Each row of a before or after table is a point. One or more steps were done to the points. Then noise was added and the rows were shuffled. The steps act on how far a point lies along the listed directions, d1 being the first. What was done? A step turns or swaps two directions, mirrors them in a line or flattens them onto one, adds a multiple of one to another, or multiplies one. Angles are multiples of 10 degrees, from the lower direction toward the higher: turns from -170 to 170, lines from 10 to 170 but not 90. Use the fewest steps. Two steps may share a direction if one is a turn and the other turns, adds or multiplies; they go together, in the order done. Otherwise the lowest direction goes first.

Directions:
(1): [21 11 51]
(2): [-48  26  14]
(3): [ 21  49 -19]
Before (9 x 3)
[[-32 -24  12]
 [-16 -17   2]
 [-15  -8   2]
 [  7   8  17]
 [  0   6  -5]
 [ -3  12  23]
 [-20   0   7]
 [ -9   9  38]
 [-27 -11  12]]
After (9 x 3)
[[-38 -22   4]
 [  3  -1 -10]
 [-21 -21  10]
 [ 31  -3  95]
 [ 28   0  63]
 [-17 -13  -7]
 [ -9 -18   3]
 [ 26  10  53]
 [-27 -11 -13]]
Steps: multiply d1 by 3; mirror d2 and d3 in the line at 120 degrees

Directions:
(1): [-22 -35  -8  25   4  63]
(2): [ 46 -33  28 -24  41   9]
(3): [ 26 -47  -8  -1 -57 -14]
(4): [  7  31  24 -42 -35  42]
(5): [-39 -25 -27 -58  10  -9]
(6): [-39 -19  64   5  -8 -17]
Before (13 x 6)
[[-46  -6 -42 -32 -40  12]
 [  0   6  -4  11  11   2]
 [-43  16  41  -6  23 -20]
 [-15 -12  -2  44   4 -20]
 [-13 -24 -29 -35  -6  -8]
 [ 11   7  36  -1   1   6]
 [ -6 -26  36   0  18   1]
 [-36  36  -3 -32  -8   1]
 [  2 -63  37 -50  -2  27]
 [ -4  -1 -22  13  10   2]
 [-25  32  -6  -5  20 -19]
 [ 22  14   0   6  38 -35]
 [ 24 -42 -15 -14  31  23]]
After (13 x 6)
[[-26   2  34  27 -16 -13]
 [-28  64  62  -1 -13  14]
 [ 44  29  38  -2 -92   8]
 [  4  39  58 -25  -2  59]
 [ 54   6   9  29  27  25]
 [  1 -13  19  16  42  13]
 [ -3 -66 -26  30  40 -12]
 [  0 -15 -46  54  52 -51]
 [ 36 -19 -15  20  -6 -15]
 [  7 -39   5   8 -26 -61]
 [ 32  10  -5 -25 -23  28]
 [  0 -11  -9  -1  24 -14]
 [ -9 -14  -7  11  28 -31]]
Steps: multiply d1 by -1; turn d2 and d3 by 80 degrees; multiply d4 by 2.5; turn d5 and d6 by 130 degrees

Directions:
(1): [-20  14  17 -30  -6 -57  20  63 -12]
(2): [ 33  19  35 -57 -33  35  31 -14 -13]
(3): [ -8  31  10  20 -20  50 -47  52 -17]
Before (12 x 9)
[[ -6   6   7  -3   6 -35  27  -1  18]
 [-34 -60 -28  57  60  -2 -17 -68  29]
 [-27 -19 -37  50  20  -8 -54 -21  29]
 [  4  44  48 -26 -55  47 -10  70 -36]
 [-17  32  25 -27  -7   6  16  30 -20]
 [ -4  19  18 -19 -28 -19  32  58 -11]
 [  7  36  49 -27 -40  39  -4  54 -33]
 [ 27  15  26 -33 -17   4  17  16   1]
 [-17 -46 -52  33  43 -28 -34 -55  33]
 [  6  34  32 -27 -46  54   9  15 -24]
 [ 11  -7 -41  34  32   3 -23  -9  14]
 [ 12  21  21 -39   2  -8  37 -23  10]]
After (12 x 9)
[[-32  28  17 -27 -22 -34 -22  70  -6]
 [ -6  14  -5  35   5  16 -17  -2  15]
 [ 10 -20  -4 -17  -3  -6  52 -71   7]
 [ 12 -51 -14  -7  18 -53  59 -83  25]
 [ 16 -42  -7  -7  23 -38  45 -72  15]
 [-23  36  16 -24 -24  13 -52  88 -20]
 [ 28 -16  -9  10  10  10   7 -39  20]
 [-41  35  54 -21 -17  32 -29  96 -31]
 [ 10  16   1  12   8  44 -13 -39  15]
 [  7  31  -1 -20   0 -14  -3  57 -11]
 [-12 -11 -15  13  29 -11  17 -48   8]
 [ -1 -32 -33  47  13 -12  16 -38  23]]
Steps: turn d1 and d2 by -60 degrees; turn d1 and d3 by -150 degrees

Directions:
(1): [-21  25 -43  -5   4  42  -9  48  57  35 -11]
(2): [ 44 -23  47  32  -2  48  27 -22  36  14 -31]
(3): [-30  17 -17  45 -41 -22  14 -52  43   3  35]
(4): [ 35 -28 -41  23  25  -8 -66 -34  -4  37  -3]
Before (13 x 11)
[[-63  34   2 -43 -40   3  43  46 -17 -20  27]
 [ 23  -4  29 -15   8 -11  -8 -13 -17  -5  -2]
 [-14  10 -29 -25  10 -35 -34  29 -25  19  16]
 [-50  37  -5   9 -50   0  44  -5  34  -7  13]
 [  3  -7 -14 -11  44 -12 -10  18 -26  -4  -1]
 [ -3   7  48  21 -31  52  62  -7  37 -27  -7]
 [  2  -8 -16  55 -11 -11 -14 -53  48  30  15]
 [-44  21 -95 -10   6 -11 -41  34  28  14   6]
 [-45  36 -80   1 -17 -27 -59  -6   8  10  38]
 [-14  16  15  20   0  34  11   0  45  28 -16]
 [  8 -13  39   2 -16  23  56  28  24 -27 -30]
 [ 11  12 -21   6  14  42  -8  42  27  -1 -26]
 [-29  25 -19   9   2   2 -26  26  18  18   4]]
After (13 x 11)
[[  6 -10 -14  -2   7 -47 -39 -14 -34  21  18]
 [-36  22   5 -19  -2 -17  16  30  -3 -11  14]
 [ -7  -1 -21   9  32 -18  -7  -2  -6  -3  11]
 [  8   5  30  13  -8  -8  27  -8 -22 -52   0]
 [ -4   0  28  13  -2 -30 -13 -17 -36 -13   8]
 [-14  11  56   2  -6   4  30 -10  -9 -14  -8]
 [ 24 -26  32  24 -12  33  43   7  39  -7 -34]
 [  6 -29 -10  -1   4 -69 -22 -43 -71 -46   9]
 [ -1  20  -7 -12   3   8 -13  13  28  16  -3]
 [  1   0 -24  -9   1 -50 -56 -36 -63 -22  23]
 [ 34 -21  27  18 -10  11   8 -35  -8   7 -24]
 [ 58 -53  20  32  -6  23 -20 -62 -19  32 -10]
 [ 16  -7  47  21 -14  65  45  -4  35  -9 -24]]
Steps: turn d2 and d4 by 70 degrees; turn d1 and d4 by -160 degrees; multiply d3 by 0

Directions:
(1): [ 13  59  -4 -49  32 -13 -61   3  -8  15 -14  50  -2  30]
(2): [ 60 -12 -22 -43  42  49  49 -30  29  10   0  -2  17  13]
(3): [-42  -3 -73  16  16  35 -39 -10  34  17  19 -30 -38  17]
Before (14 x 14)
[[  6  -7 -18  24   9  33  -7  -8  18  11  19 -32 -12  -5]
 [ 15   4  31 -22 -16 -24   5   2 -36  -5   4   6  22  -7]
 [ 12 -29 -11  23  12  46  51  -7  34   2  17 -36  16  -2]
 [ 12  10 -14 -32  17   8 -13  -7   0   3  -9   9  -8  15]
 [ 31 -42 -33   4  25  68  42 -22  43   5  10 -30  -5  -9]
 [ 24  14  27 -22  -4 -10   5   6  13   5  -7  17   1   4]
 [ 16  36  69  -9 -17 -62  -9  24 -36  -9 -27  41   6   0]
 [  0  14  -2 -26   5  18 -22 -11  -7   2 -13  21  13  13]
 [ 22  22  39 -35  -9 -10   3  16 -26   4 -18  31   7   7]
 [ 29   0  -9 -24  20  23   3 -26  16  -2  -3   8  10   2]
 [ 43  29  -1 -39  50  29   8 -35  25  27  -6  22  -4  21]
 [ 27   9  16  -9   6   4  13 -10  -3  10  14  27   6   8]
 [ -3  41  14 -19   6 -44 -41   0 -16   3 -29  44   8   3]
 [ 17 -23 -56   4  18  35  16 -35  30   3   8 -27 -10  -1]]
After (14 x 14)
[[ 20  12  -6 -24  18  12 -16 -20   9  -1  -5  16   7   4]
 [ 34  40   1 -38  48  20 -10 -29  20  28  -8  29  -8  24]
 [  5   7  -4 -26   7  24 -11 -16  -3   1 -12  17  15  11]
 [ 43  13  58 -40 -12 -10  32  13 -30  -1 -22  32  21   0]
 [-19   5  -8  26   6  17  -9  10  18   5  12 -14   3   6]
 [-11   0 -35   9  19  36 -34  -2  27  11   6  -7 -26   2]
 [ 31  -1  50 -26 -18 -29  25   2 -43 -10   0  10  34 -12]
 [ 11   7 -19 -32  19  12 -12  -9   3   4  -7   5  -9  15]
 [ 28  11  16 -23  11 -20  14 -15  -4  -2 -26  27  23  -5]
 [-12   4 -31  28   9  28 -35  -4  19  16  20 -30 -23   1]
 [ 32  12  38 -25  -6 -14  15   6   9   3  -9  20   9   1]
 [-16   2 -70  10  16  20 -36 -24  24  10   8 -18 -28   8]
 [ 58   9  95 -18 -18 -51  56  14 -36 -18 -30  36  32 -14]
 [ 30  12  26 -10   4  -4  13  -6 -10   8  11  34  10   7]]
Steps: flatten d1 and d2 onto the line at 40 degrees; multiply d3 by 1.6
